Every row gives one point. The points of each table are mixes of a few directions, plus a little noise. Count the directions of each table, and those that both share. Where both have some left over, give the other angles between the two spaces (their principal angles), to ten degrees, smallest first.
In the rows, zero is written as 128.

First (7 x 3):
[[ 82 157 180]
 [202  87  74]
 [ 95 147 151]
 [149 129 174]
 [150 104  47]
 [ 90 135  80]
 [129 139 186]]
Second (6 x 3):
[[140  58 117]
 [210 126 166]
 [ 81 190 121]
 [183 109 149]
 [ 67 153 105]
 [ 87 131 109]]
Directions: first 2, second 2, shared 1; angles 60

First (9 x 8):
[[171 148 133 159 161 104 115 108]
 [159 124 132 162 178 132 134  80]
 [134 123  83  86 105  70 201 172]
 [ 28 179 116  86  59 144 132 123]
 [114 126 135 136 136 151 124 104]
 [170  97 131 158 183 136 142  94]
 [190  92 157 143 134 122  72 190]
 [ 60 144 150 109  76 174  80 139]
 [125 119 115 113 120 118 152 141]]
Second (9 x 8):
[[149 124 108 117 108 114 128 141]
 [134 152 175  94 153 208 191 117]
 [129  97 184 102 151 147 117 113]
 [108 143 110 136 149 149  90 107]
 [152 102 136 105 134 134 119 134]
 [104 177 115 192 107 108 226 158]
 [ 73 177 133 163 109 113 140 105]
 [161  89 103 149 147 109 133 167]
 [142  92  89  94  93  71   7 110]]
Directions: first 4, second 5, shared 1; angles 30, 60, 70

First (11 x 11):
[[ 73 109 154  51 127 141 168 118  69 150 114]
 [ 92  87 149  67 127 182 155 127 107 120 144]
 [165 147 109 174 126 108 100 133 150 119 133]
 [129  73 137  53  98 174 107 140  64  99 174]
 [182 118 106 175 119 153  86 144 178  89 166]
 [111 159 130 151 147  98 150 119 147 154  93]
 [166 160 107 175 122  80  95 131 132 129 119]
 [ 66 126 156  42 124 103 165 110  31 168  95]
 [148 102 122 134 122 171 112 139 157  97 163]
 [163 155 108 231 157 130 124 135 249 118 126]
 [115 173 128 155 143  69 144 114 128 165  81]]
Second (9 x 11):
[[131 112 143 112 105  99 133 127 120 190 113]
 [119 144 125 139 142 125 136 124 135 120 119]
 [154  77 147  89  75 111 113 136 106 198 138]
 [ 93 186 119 167 178 114 160 113 152 105  92]
 [178  63 115  93  89 200  69 154 103  59 212]
 [141  98 144 103  94 107 123 132 114 188 125]
 [134 125 120 129 132 150 117 132 128  92 146]
 [ 62 227 126 189 203  73 196  97 168 143  42]
 [140 122 112 130 135 173 106 137 127  58 165]]
Directions: first 3, second 2, shared 1; angles 60

First (8 x 14):
[[127  87 110 104  81 137 109 184  84 198 169 177 115 113]
 [115 157 129 135 163 107 145  42 159  65 116 137 122 138]
 [139 119  70 118  52 152 123 222  75 196 137 146 144 211]
 [172 129 163 177 185 147 136 137 168  93  81  63 151  77]
 [166 166 110 139 162 175 101 155 158  69 122  85 163  89]
 [ 23 101 176  74  76  30 167  42  92 198 146 177  60 193]
 [175 119 106 188 167 143 143  99 152  95 102 153 152 132]
 [107 148 162  86 138 132 102 139 138 112 143  86 118  64]]
Second (8 x 14):
[[118  81 172 126 193 140 161 113 121  75 105  74 151 111]
 [119  86 148 116 198 136 163 119 125  68 113  90 156 118]
 [131 140   7  68 177 107 150 158 147  74 170 206 165 164]
 [132 151 181 170  52 134  91 117 120 199 115 111  88 115]
 [124 113 219 170 102 144 117 105 113 159  95  65 105 100]
 [140 184  79 132  48 114  88 145 136 194 155 191 100 148]
 [129 128  19  68 193 111 158 154 145  62 164 191 171 160]
 [130 142 198 174  60 138  96 113 117 194 108  96  89 109]]
Directions: first 5, second 2, shared 0; angles 30, 60

First (10 x 24):
[[121 128 120 120 122 126 131 122 137 122 139 128 124 130 128 125 132 133
  127 129 133 132 128 129]
 [128 129 128 129 128 127 129 128 127 127 128 126 127 128 128 129 127 128
  127 128 130 127 128 128]
 [109 127 109 109 113 121 134 111 149 113 156 129 119 133 128 121 137 141
  123 129 138 135 130 132]
 [146 129 148 146 142 136 121 144 108 143 101 128 137 124 128 135 119 114
  133 128 117 120 126 124]
 [128 128 128 129 129 129 128 127 128 129 128 127 127 128 127 129 128 127
  129 128 127 129 127 128]
 [157 129 161 158 154 139 119 154  91 155  81 127 141 120 130 140 114 107
  135 129 110 115 126 121]
 [147 129 148 148 143 136 122 144 106 143 101 128 137 124 128 134 120 115
  132 128 117 120 127 124]
 [151 130 154 152 149 137 120 149  98 148  92 128 139 122 128 137 118 111
  134 126 114 117 126 122]
 [140 129 142 142 139 134 124 139 112 139 108 129 134 125 129 133 122 118
  130 128 120 122 126 124]
 [ 52 122  41  52  63  99 155  61 222  62 249 129  94 145 127  98 166 186
  113 130 173 161 135 145]]
Second (9 x 24):
[[ 86 159 104 107  95 128 118 128 159 124 166 128 106 133  96  85 151 140
  126  98 149 158 125 143]
 [150 116 145 175 148 123 121 160  84 144 115 125 113 119 126 135 122  98
  137 115 125 121 145 142]
 [132 106 118 126 130 114 142 112 130 114 145 127 121 126 148 147 124 132
  124 139 132 119 139 133]
 [ 95 132  95 109 101 115 132 115 157 109 179 127 102 132 116 106 146 142
  125 114 150 147 136 145]
 [130 122 124  60 123 132 151  65 176 107 111 130 174 133 170 165 111 170
  108 177 113 109 101  93]
 [136 155 154 149 136 145 107 161 105 158  93 128 134 125 104 110 127 110
  135 108 119 134 120 127]
 [145 102 130 123 139 118 144 107 125 118 124 126 137 123 161 164 113 133
  122 151 122 108 132 123]
 [148 105 134 168 151 145 124 161 105 120 114 136 141 145 114 118 138 113
  152 148 119 123 131 108]
 [130 155 148 134 128 132 114 143 112 157 105 124 124 116 118 123 120 115
  123 102 124 132 124 139]]
Directions: first 1, second 4, shared 1

First (8 x 32):
[[134 138 135 162 164 122 122 136 122 107 118 121 151 141 149 121 152 102
  134 116 127 128 123 140 126 114 130 136 141 146 137 120]
 [122 104 147 141 178 120  98 118 177 145  90 141 167 132 146 106 140 109
  155 115 153 173 112 186 129 137 145  73  96 136 116 181]
 [100 179  78 140 189 153  73 164 110 122 138 123 158 120 165 111 142  82
  153 109 119  76 123 146 136 125 107 145 125 142 169 138]
 [153  96 154  99  74 137 189  86 145 147 104 130  74 127 102 152 124 173
  104 138 132 148 145  89 105 140 147 127 133 113  91 122]
 [142 181 115 183 153 125 141 161  59  67 155  99 138 149 156 135 163  91
  114 117  97  73 135  93 124  89 109 206 188 158 165  55]
 [145 107 136  85  63 147 184  92 135 152 118 130  63 119  97 155 114 178
  102 141 126 129 148  77 108 144 139 137 133 107  98 118]
 [133  68 180 130 103  78 125 114 165 137 128 146 155 136  99 117 102 150
  130 146 151 209 110 173 147 132 145  68 100 116  97 154]
 [ 95 150  79  84 101 143  92 154 110 148 174 135 118 102 111 126  86 139
  132 142 118  89 128 121 149 143 103 133 109 106 150 135]]
Second (10 x 32):
[[111 164 107 115 170 113 112 124 115 158 126 117 122 100 152 130 132 136
  122 130 134 109 123 116 140 100 136 143 119 137 131 129]
 [121 147  81 111  69 176 121 144 104 100 163 130 102 125 104 140 101 121
  114 119  99  86 146 101 128 160 108 152 143 111 148 109]
 [167  32 220 133   7 129 218 106 198 101 119 141 108 185  81 118 118 112
  159 153 126 212 126 163  91 201 116 105 117 118 108 158]
 [134 159 131 135 155  75 132  96 106 138 124 105 108 100 144 146 132 158
   77 124 135 143 129  99 148  71 167 148 137 145 102  94]
 [120 164 107 168 206 117  77 113 138 109  99 115 156 114 171 117 152  88
  113  84 133 143 122 158 141 101 167 116 125 160 126 141]
 [109 106 149  80 135 135 151 147 160 197 120 143 127 129 141 105 133 132
  199 173 147 115 112 149 109 159  84 122  87 117 144 180]
 [130 175 106 157 180  91  99 105  92 112 123 108 128  99 148 144 134 141
   67 101 129 131 132 102 155  65 177 141 150 149 109  89]
 [134 131 135 144 134 114 128 112 132 115 118 122 127 126 133 129 132 123
  112 119 129 146 127 131 132 118 147 127 130 137 119 125]
 [104 127 102  71 107 172 132 173 117 176 155 146 121 125 115 122 111 146
  179 168 126  64 127 116 116 165  65 139 113  97 162 147]
 [149  77 144 172 116 159 117 159 114  74 132 155 182 176  91 128 128 123
  136 115 125 138 130 143 123 147 111  87 162 107 130 109]]
Directions: first 4, second 5, shared 2; angles 50, 70

First (11 x 32):
[[158  63 134 128 120 181 139  91 132 186 165  43 120 117 133 143 177 147
  161 145  93 120  69 166 170 114 150 135 146 128 114 124]
 [157 102 139 108 126 141 154  87 117 199 140  72 123  86 148 140 149 146
  182 135 134 135  69 182 135  99 117 139 128 128 137 144]
 [114 162 104 144 121  31 152 128  74 191  82 179 115  78 107 130 108 123
  150  98 186 140 130 150 114 124 118  80  86  72 186 124]
 [161  94 141 154  54 140 145 154 116 102 127 200  99 221  93 103 121  54
   96 185 114 119 167 123 143 203 174 138  59  91  96 144]
 [139 130 137 150 100 140 129 143 164  83 110 198 148 186 154 117 122  33
  126 167 147 143 181 116  79 173 124 169  76 182  98 214]
 [124 129 118 151 143  80 122 127  85 152 129 128 132  92 110 151 158 166
  119  95 143 127 118 121 164 106 135 101 141  91 164  82]
 [175  85 138 186 113 100 135 112 110 151 136 163 172 137 157 167 218  72
  152 151 165 146 130 139 142 132 143 161  91 158 136 181]
 [ 84 195 125  84 200 117  96 139 136  75 130  98 151  75 148 132  94 218
  106  71 129 125 125  89 110  68  81 122 206 153 149  76]
 [124 164 152  54 139 172 132 126 161  92 125 102 117 131 155 101  59 149
  135 139 114 130 117 136  85 114  87 159 147 158 101 140]
 [116 153 145  78 111 180 116 164 155  46 132 143  97 195 108  84  51 133
   75 150  81 111 162  97 118 163 128 139 136 119  78 103]
 [ 56 136  70 170 178 130  90 145 159 134 131  82 130  89 100 140 147 164
  109  68  99 112 140  87 148 111 148  63 193 126 149  78]]
Second (8 x 32):
[[200  69 157 155  87 104 152 105  64 172 149 139 130 142 119 154 199 122
  138 157 141 130  96 159 188 133 159 149  88  86 136 120]
 [115 144 117 126 133 114 137 121 139 151 108 134 130 104 141 124 112 109
  153 123 151 138 129 143  95 124 111 122 116 142 139 160]
 [105 154 127 109 149 139 109 144 140  83 132 122 128 133 124 120 103 158
  100 112 110 120 141  99 125 120 119 125 160 134 121  98]
 [ 93 131 102 131 133 151 125 130 167 144 118 107 115 119 123 114 105 110
  141 122 115 126 134 132 104 138 130 105 134 141 122 147]
 [201  77 164 174  75 122 148 117 119 125 132 197 164 188 164 147 194  26
  148 193 165 149 148 147 120 168 143 194  49 168 105 222]
 [ 52 237  97  53 207  64 123 126 108 152  90  90 110   7 124 114  32 248
  138  37 156 128 101 128  89  48  59  66 195  94 195  54]
 [131  81 118 164  98 176 129 129 167 136 137 123 122 171 123 122 151  64
  135 161 103 126 141 133 129 171 162 132 107 149  95 171]
 [127 130 143 112 141 152 101 151 120  62 159 112 124 160 105 128 128 186
   70 119  83 107 133  83 173 122 142 132 175 110 110  52]]
Directions: first 6, second 4, shared 4

First (10 x 32):
[[124 114 143 129 130 120 132 119 123 121 128 124 124 121 136 156 127 126
  120 126 126 138 138 130 120 112 123 140 128 138 130 129]
 [158 148 111 150 132 124 142 146 155 165  99 132 119 154  99  99 151 101
  162 151  86 108  92  83 165 134 112 134 166 100 120 125]
 [151 227   7 128  66 203  66 157 111 130 114  43 116 132 186 149  89 113
  220 162 185 129  34 177 159 150 210  67 125  51 102 171]
 [110  77 165 137 135 140 133 105 119 120 113 136 136 138  95 138 150 109
  103 119 115 115 151 138 121 114 128 146 139 136 130 102]
 [102  97 137 139 124 144 136 106 110 142 129 143 150 122 134 141 147 134
  122 122 116 106 149 110 137 148 101 153 128 160 139 140]
 [138 123 176 122 139 111 160 127 122 114 126 147 140 117 124 132 108 142
  135 132 125 129 132 106 119 119  83 155 129 148 124 124]
 [129 124 117 126 147  65 126 130 155 141 154 129  91 116 157 156 142 133
   86 117 109 172 158 118 116 102 129 126 121 147 145 141]
 [113 116 142 120 127 145 125 121 114 113 133 137 145 126 119 115 122 138
  119 118 145 116 140 144 118 139 131 126 115 136 128 119]
 [132 108 169 122 145 110 142 126 133 111 126 144 127 131 102 118 125 127
  107 121 123 133 144 131 111 110 120 136 129 133 126 103]
 [122 146 111 107 136 116 116 142 138 122 159 146 131 124 129  77 118 156
  106 111 150 131 144 142 114 153 143  98  98 132 135 126]]
Second (9 x 32):
[[123 104 132 142 151  88 145 124 156 167 136 161 119 134 117 113 169 127
   98 121  80 125 158  83 141 135  97 146 140 153 147 130]
 [134 105 155 149 126 133 150 114 120 136  99 122 129 131 122 172 139 104
  147 144  99 121 118 103 141 107  99 164 157 132 123 128]
 [134 113 150 115 136 123 109 127 134  88 123 110 107 140  95 127 119 106
   95 116 148 151 136 187  95  86 184 102 125  96 117  84]
 [128 118 114 156 123 112 142 113 129 168 118 115 113 119 169 201 154 112
  143 144  87 138 124  80 155 117  93 166 153 150 140 167]
 [138 146 143  99 139 107 119 142 134  87 147 126 117 121 124 108  93 145
  107 115 164 156 136 169  92 109 156  99 101 115 121 107]
 [132 164 113 131 104 174 140 135 102 139 119 132 167 121 146 112 105 150
  195 148 143  89  88  99 156 176  90 140 127 132 119 159]
 [138 151 138 108 124 138 123 140 118  97 132 123 135 122 127 110  93 143
  140 127 163 132 115 155 111 127 141 110 110 114 116 118]
 [127 174  67 107 124 143  92 157 146 131 153 136 131 143 113  32 123 148
  123 115 161 115 119 159 128 176 180  63 100  96 128 120]
 [ 98  77 142 146 126 134 132  96 112 140 126 129 135 120 140 180 158 121
  107 121 108 123 158 119 131 122 111 161 135 163 143 140]]
Directions: first 6, second 6, shared 6

First (9 x 32):
[[137 173 113 169 102 127 109 150 125 109 103 184  70 130 150 178 161 194
  134  92 160 105 105 126 152  42  97 105  83  52 121 104]
 [143 170 116 148 104 122  98 163 129 116 100 169  82 128 153 161 181 172
  158 107 141 120 110 137 152  42  99 117 103  66 123 111]
 [119 107 134 117 139 131 142 111 129 134 140 109 149 128 116 112 103 105
  115 138 120 132 136 123 117 168 142 133 140 159 132 137]
 [119 114 130 136 134 134 146 108 126 129 140 125 135 127 116 126  97 127
  103 124 137 118 130 117 120 154 136 124 123 139 129 129]
 [129 113 135  99 137 122 124 134 131 140 133  99 154 127 125 101 134  94
  145 150 103 148 141 137 120 155 138 144 158 162 133 141]
 [138 151 122 135 117 123 110 149 130 123 114 147 105 128 142 143 161 148
  149 119 133 127 120 135 139  84 112 124 116  97 124 118]
 [118 100 136 114 143 131 145 108 127 137 144 102 157 127 113 108  97  98
  111 142 120 132 139 124 114 180 147 135 145 166 132 140]
 [121 114 130 131 136 132 145 109 127 130 140 119 139 129 116 123  99 119
  109 129 131 121 132 120 121 157 138 128 130 142 129 131]
 [123 105 136 104 142 127 135 122 130 138 139  98 160 128 119 100 116  91
  129 149 109 142 140 132 116 170 143 141 154 170 132 140]]
Second (10 x 32):
[[129 131 126 131 128 127 127 127 127 128 129 131 126 129 130 129 128 132
  128 126 130 127 126 128 128 124 127 128 124 124 128 126]
 [128 116 131 113 135 126 130 127 129 134 133 111 145 127 124 112 127 107
  133 139 116 138 135 131 122 149 136 137 145 150 131 135]
 [129 148 120 155 117 131 125 129 126 118 119 159  99 130 135 157 132 163
  119 107 151 110 116 122 138  90 113 113 100  89 123 114]
 [129 133 127 135 125 130 127 129 127 126 125 135 121 128 131 134 129 137
  126 124 133 124 125 128 131 119 125 124 120 117 127 124]
 [123  68 150  46 164 119 137 125 136 161 153  36 219 125 105  41 119  17
  151 194  59 182 166 145  97 240 173 172 216 249 137 168]
 [128 126 128 125 130 127 128 128 128 129 129 126 131 128 127 126 129 125
  129 130 127 129 128 128 127 131 129 130 131 131 128 129]
 [129 140 124 145 120 130 126 129 127 120 123 148 110 128 133 146 130 151
  122 115 143 115 120 125 135 104 118 117 109 102 126 118]
 [129 141 121 149 120 130 127 130 125 120 120 150 107 128 132 148 131 155
  123 112 145 115 119 124 135 102 117 115 108 100 125 120]
 [128 125 129 122 130 127 129 127 129 130 129 121 133 128 126 123 129 121
  130 132 123 130 133 129 126 134 130 131 133 135 129 130]
 [130 152 119 161 113 131 124 128 125 117 118 165  93 129 136 163 132 172
  118 102 156 106 114 121 141  83 110 109  93  80 123 112]]
Directions: first 2, second 1, shared 1

First (11 x 32):
[[121 169 170   7  90 197 133 160  86  72 112 149 175 138 104 124 123 110
   97  65 127  83 144 143 151 169  89 151 153 140 130 150]
 [152 111 139 206 121 131 100 110 155 156 124 117 131  97 117 104 137 136
   89 120 144 178 135 137 140  90 118 111 144 146 142 135]
 [110 119 115 112 194  72 134 152 144 150 129 143 112 173 181 131 157 158
  165 148  88 117  99 112  94 109 177 149 102 125 146 111]
 [113  81 110 110 105 118 143 113  91 131 146 134 112 124 129 136 127 141
  145 124 147  89 147 125 109 119 128 128 114 104 125 163]
 [100 135 133 141 141 113 119 125 151 101 140 143 137 125 133 160 129 132
  156 153 110  96 131 131 116 130 145 140 117 165 115 121]
 [144 135  96 195 154  94 136 115 156 159 130 101  94 129 136 131 115 116
  151 180 126 175 105 113 130 136 146 105 115 104 113  86]
 [134 132 139 131 103 151 122 121 122 118 127 126 140 111 109 125 121 120
  110 114 142 129 140 137 141 131 108 125 139 136 125 138]
 [129 140 157  78 124 155 120 149 117 115 115 144 155 137 129 112 142 134
  100  86 121 118 133 137 134 124 115 145 143 143 146 143]
 [137 140 124 186 146 114 116 122 163 138 127 117 123 120 128 131 126 124
  130 155 121 159 117 126 133 123 136 118 128 141 123 102]
 [106 141 126 147  94 142 127 105 130  84 147 128 136  96  96 170  98 106
  152 156 139  93 147 136 134 158 116 123 126 152  90 127]
 [164 104 100 100 138 120 155 138  92 185 113 108  92 158 149  83 136 131
  113 108 140 170 109 110 129 122 129 113 124  54 149 130]]
Second (8 x 32):
[[136 124 123 127 129 129 133 125 122 135 128 122 123 131 129 123 127 126
  130 130 133 134 124 127 130 129 127 125 127 116 129 127]
 [102 106 104 126 110  89 119 157 101 136 129 126  94 122 145 141 122 135
  102  99 114 128 155 104 120 124 138 113 134 101 138 160]
 [134 185 203 131 159 194 109  96 201  65 131 158 219 124  99 138 148 129
  168 168 123  89 102 179 134 129 118 175 127 242 113  84]
 [115 154 164 131 138 148 110 124 163  91 131 150 170 122 118 144 139 132
  138 137 115 102 126 148 128 126 128 151 131 191 123 117]
 [149  92  79 127 113 101 156 131  80 182 124  98  69 138 139 104 114 121
  116 117 149 167 128 100 129 132 127  94 123  38 134 141]
 [131 148 153 130 140 151 123 115 153 106 128 137 159 127 118 130 136 128
  144 142 128 116 117 147 131 128 125 144 128 167 122 112]
 [139  99  89 126 116 103 146 134  90 167 126 106  81 133 139 113 116 124
  114 117 140 155 132 103 127 132 130 103 126  61 134 142]
 [120 115 113 128 119 108 128 140 112 138 128 123 106 127 137 131 125 130
  116 115 125 133 139 115 124 127 133 119 130 106 133 142]]
Directions: first 5, second 2, shared 1; angles 60

First (11 x 32):
[[107 162 133 170 107 120 119 107 111 113 120 106 135 158 129 130 135 102
   94 135 128 142 141 114 155 127 147 139 127 117 133 128]
 [109  89 150 113 147  96 128 154 136 149 140 147 124 104 139 109 113 148
  114 132 154  87 139 138 122 151 116 134 121 119 130 129]
 [ 92 165 135 163 121 107 149 106  98 103 102 109 153 179 170 120 151  91
   82 147 164 152 131 112 168 158 169 166 121 150 151 137]
 [160 103 120  90 142 149 132 142 146 141 137 146 118 100 115 135 122 154
  173 117 114 123 111 142  99 116 107 109 133 135 117 127]
 [ 62 140 162 176 121  68 132 123 102 114 116 111 144 163 167 105 128 100
   44 150 176 105 156 118 173 172 159 169 115 121 151 135]
 [ 47 141 167 199 107  56 110 123 102 119 125 102 143 163 148 100 116  96
   27 150 169  97 172 113 182 165 155 164 111  95 143 133]
 [180 120 102 118 102 173  76 133 161 151 162 126  93  80  40 160 101 153
  186  96  38 128 129 132  91  53  83  64 142  81  87 109]
 [218 123  83  34 166 211 186 128 141 123 107 167 131 111 148 151 163 155
  245 116 117 185  58 144  72 113 115 109 143 206 126 134]
 [145 119 122 108 138 142 135 136 136 134 131 139 124 117 125 133 129 139
  152 125 124 128 117 137 112 123 119 120 132 138 126 129]
 [171 128 103  82 151 167 166 123 129 120 111 147 132 129 151 137 152 136
  183 126 131 161  90 134 106 130 130 127 137 176 132 133]
 [114 118 137 158 102 114  79 136 140 143 157 116 107 107  75 131  96 135
  108 116  94  97 161 126 129 102 110 105 126  71 109 115]]
Second (10 x 32):
[[120 171 149 133 151  91 137 124 129 103  78 109 195 117 150 132 145 108
  199 173 117  75  71 126 105 202  89  43  67 166 136  91]
 [131 119 120 128 117 131 134 107 109 135  91 123 113 157 130 126 147 149
  126 148 134 130 137 139 115 138 126 111 107  93 110 134]
 [139  89 157 154 121 109 133 177  91 183 139  94 144 129 120 106 116  82
  186 130 105 124 127 144  97 131 143  97 120  79 112  92]
 [154 159 129 180 133 112 148  88 122 105 133 114 111 146 121 113  77 118
  103 109 111 162 156 139 111 106 146 175 105 131 118 132]
 [101 143 127 136 115 124 123  92 122 110 152 108 102 142 111 127 131 114
  106 109 113 124 137 105 139  82 132 142 118  97 129 129]
 [103 159 123 114 123 135 106 121 150 102 131 136 142 116 125 149 147 131
  113 132 130 111 114 106 157 132 113 117 138 155 145 131]
 [ 81 118 126 110 104 134 112 107 114 129 163 105  92 140 107 130 155 115
  111 108 116 112 136  96 148  70 132 128 130  71 129 128]
 [173  31 122   7 203 142 201 177 141 164 111 204 118  95 192 104 146 197
  190 134 198 112  93 172  73 174 113 147 132 181 133 156]
 [107 179 103 125 104 161  77 119 176  86 143 160 132 112 114 172 138 149
   50 122 136 140 141  99 197 118 122 155 185 181 156 157]
 [174 117 128 191 105 140 110 171 124 164 140 131 131 131 110 125  80 114
   96 117 120 188 174 154 134 126 166 168 176 124 114 132]]
Directions: first 3, second 6, shared 1; angles 60, 90

First (11 x 32):
[[125 204 126 168 169 145  99 120 123 138  83 107 148 176  85 119  90 165
  101 102 143 157 126 149 105 125 122 130  97  90 142  94]
 [133 189 112  87  92 131 111 117  62 159 131 218 140 182 213 136 164 149
  123 146 123 139 161 122  76 108 119  26 118 134 164  86]
 [131 207 124 138 143 144 127 130 101 154 118 133 155 202 127 121 118 161
  105 115 144 152 140 138  82  97 103  82  99  92 143  67]
 [131 134 118  82  90 127 141 121  89 134 160 177 136 146 191 130 162 110
  140 156 121 116 138 108  96 105 112  68 132 147 134 111]
 [134   7 144 104  94  99 168 155 165 122 171 124  82  41 144 149 160  94
  155 142 114  97 131 112 193 155 155 163 174 170 112 189]
 [120 184 112 139 161 157 120  92 125  82 128  71 180 172  84  87  89  93
  125 137 138 120  84 120  75  85  86 154  97 104  93 101]
 [133 161 118  99  96 122 113 128  81 162 125 208 121 153 199 144 163 155
  124 137 120 142 162 128 105 129 135  52 130 139 165 106]
 [116  93 129 163 166 136 115 106 181  71 108  49 132  75  47 106  85  89
  137 125 124 111  81 133 159 145 135 232 128 129  87 179]
 [121 126 137 194 193 140 114 122 188  97  85  33 133 105  19 111  63 129
  117  95 140 135  91 150 160 149 134 233 113  98 103 154]
 [145  49 156 113  96  99 186 186 141 178 170 147  81 102 159 165 163 151
  129 117 132 126 167 124 176 142 145 102 163 139 142 132]
 [124  55 131 123 111 109 122 130 151 113 124 141  93  51 135 141 143 108
  150 137 108 113 125 125 178 168 165 166 159 166 127 190]]
Second (9 x 32):
[[143  73 116 104  99 116  82  97 127 115 141 161 136 116 186 118 150 110
  146 147 109 101 135  95 118 122 125 145 110 132 160 163]
 [182 191 199 164 170  97  60 187  81 139 212 167 153  95 134  79  79 114
  155 154 103 128  92 217 140 132 110 142 138 190  60  27]
 [130 103 103 121 147 118 143 113 142 136  86 104 124 133 118 139 154 145
  114  96 152 110 145 120 107 111 132 157 111  85 154 159]
 [157 129 108 129 203 124 145 131 138 135  78 101 133 128  99 141 158 180
  119  91 171 108 146 168  83 112 147 189 115  86 132 130]
 [149 126 140 133 140 176 124 132 147 102 156 133 148 149 132 133 113 166
  147 163 124 149 128 127 118 148 140 140 131 148 117 106]
 [ 39 239  67  62 110 162 227 116  70  94  38 197  67  70 113 196 190 122
  132 162 130 162 124 171 119 190 212  10 229 223  67 159]
 [106 108 147 161  93  53 116 139 126 185 136  80 115 133 107  95 100  60
   89  66 125 108 118 101 176  82  67 118  96  69 156 135]
 [108  86 132 145  85 139 140 118 165 137 142  84 129 170 118 126 102 116
  109 115 124 142 132  63 157 117  99 117 105  88 164 147]
 [138  96 139 134 105 165 114 120 155 108 164 125 146 158 145 125 107 141
  140 158 114 144 130  90 134 138 122 133 117 132 142 126]]
Directions: first 4, second 5, shared 1; angles 70, 80, 80

First (11 x 32):
[[136 140 119 204 100 118  77  98 121 160 160 127 106  77 122 166  89  82
  139 162 104 114 125 107 106 137 177 112  78  84 111 145]
 [142 139 115 161 116 118 111 108  93 130 140 125 103 117 114 122 113 103
  132 127 111 148 129 117 118 121 169 110 117  94 114 139]
 [144 129 116  56 153 123 192 139  59  71  93 122 113 201 106  41 168 163
  111  57 140 202 137 145 148  93 124 117 201 135 129 120]
 [132 132 125 144 122 125 119 120 122 133 134 128 121 119 125 132 121 118
  131 133 121 130 128 123 124 128 142 122 120 116 123 132]
 [118 130 134 204 101 129  66 112 179 180 163 132 131  59 142 205  87  89
  144 191 113  69 121 110 107 157 145 132  60 112 122 138]
 [158 149 101 168 111 108 116  93  43 116 140 120  78 127  95  93 110  94
  129 105 101 186 132 112 114 105 201  90 130  67 101 147]
 [132 126 125 100 139 127 152 134 107 108 115 127 126 155 122  99 143 143
  122 103 134 151 131 135 137 116 121 126 155 134 131 124]
 [100 100 156  31 165 152 181 181 196 109  92 135 184 175 158 121 176 194
  117 114 169  97 127 158 157 135  29 168 170 211 164 100]
 [125 123 132  96 140 133 149 141 131 115 114 128 137 149 131 113 145 148
  123 114 138 134 129 138 137 124 107 135 149 146 135 121]
 [102 112 152 107 138 144 128 155 203 145 123 135 170 119 157 167 136 151
  129 155 148  72 123 138 136 151  71 158 117 174 148 115]
 [121 125 135 138 126 131 116 130 154 142 133 130 137 112 137 151 121 125
  132 146 129 104 125 126 125 138 119 135 112 134 131 127]]
Second (10 x 32):
[[108 120 145 146 124 140 103 137 197 159 139 133 155  94 151 182 116 127
  136 173 134  70 122 127 125 153 100 150  94 149 139 125]
 [104 119 152 151 117 143  96 137 220 173 144 135 161  91 154 200 114 124
  140 186 137  52 116 125 122 161  89 152  84 155 139 119]
 [118 129 149 140 109 136 114 123 186 164 141 132 141 130 130 168 127 119
  137 161 139  88 110 121 121 147  97 127 107 142 126 106]
 [128 118 104 117 163 127 136 147  86  86 109 124 130  98 144  98 121 150
  118 108 114 153 157 143 142 113 159 154 142 123 143 168]
 [142 144 139 112 104 127 149 105 121 136 129 126 109 194  92 103 150 121
  131 113 140 155 107 121 124 119 114  95 154 121 109  93]
 [130 133 137 155 106 115 107 117 133 156 150 133 122 117 130 162 120  96
  130 136 127 107 115 111 111 141 127 105  98 122 116 113]
 [126 126 127 138 128 124 118 130 127 131 133 129 129 111 136 140 122 121
  127 131 124 120 130 125 125 132 133 129 116 127 129 133]
 [157 147 117 157  98  84 120  99  35 133 154 130  80 142 106 117 127  71
  117  79 114 171 118  98 102 117 173  59 116  86  94 112]
 [123 128 136  75 142 163 169 132 170 110  96 121 143 187 107  84 154 180
  135 135 147 145 125 152 153 115  91 156 182 150 141 119]
 [144 118  76  89 188 121 167 152   7  32  85 117 110 116 130  27 130 170
  106  58 104 220 179 156 157  81 197 152 186 105 145 193]]
Directions: first 2, second 3, shared 1; angles 30
